Each row of a before or after table is a point. One or more steps were done to the points. Then noise was added and the rows were shuffled. The steps act on columns, c1 being the first. Write out the steps. A step turns or swaps two columns, mirrors them in a line or flattens them onto one, adds a multiple of one to another, or multiplies or shifts one. Angles are multiples of 10 degrees, from the lower column toward the higher: turns from -170 to 170, lines from 10 to 170 but not 90. Use the fewest steps. Two steps may share a column if one is a turn and the other turns, adds or multiplies; they go together, in the order done. Otherwise the lowest column goes first.

Before (10 x 2)
[[-13   4]
 [ 39  32]
 [ -1   0]
 [ 41 -20]
 [-18  38]
 [ -7  10]
 [ 46  22]
 [-10  10]
 [ 34 -30]
 [ 10 -19]]
After (10 x 2)
[[ 73  10]
 [ 18  -6]
 [ 54 -13]
 [ 67  -8]
 [-15   3]
 [ 62  14]
 [-28  16]
 [ -3   0]
 [-22   1]
 [-15   4]]
Steps: multiply c1 by 1.6; multiply c2 by 0.4

Before (9 x 3)
[[-29 -37   7]
 [-30  14  51]
 [  0 -26  12]
 [ 42  36  -4]
 [-27  20  11]
 [ 10  34  20]
 [-40  24  42]
 [ 13 -33   0]
 [ 48 -25 -20]]
After (9 x 3)
[[ 28 -29  25]
 [-11  39  -2]
 [-12 -27  18]
 [ 38  42  24]
 [ 28  24   1]
 [ 29  38  36]
 [  1 -18  23]
 [-41  29 -21]
 [-48 -31  -6]]
Steps: multiply c1 by -1; turn c2 and c3 by -30 degrees

Before (14 x 4)
[[ 19  -3 -49 -26]
 [ -9  17  13  30]
 [  4 -27 -21   1]
 [ -7  12  13  19]
 [ 12 -22  16 -18]
 [  5   8  15  24]
 [ 36  22  -1  24]
 [ 44 -52  17 -22]
 [ 35   5 -28 -43]
 [-28 -36 -49 -12]
 [-20   3 -22  35]
 [-11  23   7 -22]
 [-33 -44 -15 -42]
 [-30   4  -5   1]]
After (14 x 4)
[[ 15   0   3  57]
 [  7 -57 -21  -5]
 [ -6  47  20 -30]
 [-20  10   2   2]
 [ 29 -95 -29  -3]
 [ -6 -11 -24   3]
 [  1 -10  12  20]
 [ 26 -31 -20  47]
 [ 25  52  22 -12]
 [-15  63  39  -2]
 [-21 -89 -30  35]
 [ -1  28  13 -21]
 [-20 -14  14  48]
 [  2  27  13 -27]]
Steps: multiply c1 by 0.7; turn c3 and c4 by -120 degrees; add 1.5 times c3 to c2

Before (11 x 6)
[[  5  21  48 -13 -13 -16]
 [-67  13  11  26  10  19]
 [-26 -22 -13  23  -3  35]
 [-46   0  15  30 -15 -30]
 [-11   1  33 -61 -24  -3]
 [ 15  15  19 -51 -30   8]
 [ 17  19  -8  45 -20   8]
 [  1  20  21 -25   5 -17]
 [-54   9 -28  18 -28  25]
 [-23  13  -6   8 -25  35]
 [  8  28 -43  24  -8  -9]]
After (11 x 6)
[[-56  17 -26  17 -67  26]
 [  1  42  20 -26   7 -15]
 [  3  43  48 -15  -9 -16]
 [ -9   2  34 -58 -32  -5]
 [ 17  28  16 -49 -18  11]
 [-43  -4  16  29 -46 -31]
 [ 10  57 -42  22  -2 -10]
 [-67  25  11  27 -39  17]
 [-25 -44 -15  24 -20  35]
 [ 17  38  -8  43  -6   7]
 [-23  28  -8   8 -40  36]]
Steps: add 0.7 times c1 to c5; multiply c2 by 2

Before (14 x 8)
[[  2 -21  21  15  27  33 -29  23]
 [ 35   4  -4 -16   5  14   0 -17]
 [-17 -58 -33  32 -18   5 -25 -21]
 [ -8 -35  30  29 -18  17   8  49]
 [-14  -6  -1  36 -15  52 -30  31]
 [-11  -7 -39   9 -17  49 -12 -19]
 [ 10 -59 -35  -1  10  32  44  29]
 [  0  16 -35  -3 -53  14  29   7]
 [ 10 -10  46  22   8 -26  -1   4]
 [  9  -4 -25  40 -25  41  30  24]
 [ 19  19 -37  37 -32  51  41 -14]
 [-13 -31 -18  10  26  24  31 -28]
 [ -9  22  -5  45  -7   6 -22  27]
 [ 22  16  16   4 -46 -11  42  16]]
After (14 x 8)
[[ 18 -55 -44  -9   0 -40  44  48]
 [ 11 -40  26 -24 -14  -1 -29  38]
 [-30 -30  38 -15   5 -20   8  80]
 [ 25 -10  -2  -3  23   9   2 -31]
 [-32  -1 -42  22  38  19  31   9]
 [-20  19  21  11  39  11  46  26]
 [-41 -38 -47 -12   2 -45 -25 -33]
 [  8 -38 -23 -14 -24 -17  30 -46]
 [-27 -37 -50 -25  38  43  44 -25]
 [-31 -39 -30 -29  23  19  30  38]
 [-34   3  -7 -30  -1  24 -23  47]
 [-33 -48  -2 -19  -6  21 -29  48]
 [-21 -48 -51   0   3  20 -16 -25]
 [  2  15  59 -25   0 -19  -1   9]]
Steps: turn c1 and c5 by 130 degrees; turn c1 and c4 by 150 degrees; turn c2 and c6 by 60 degrees; multiply c3 by 1.3; multiply c8 by 1.6
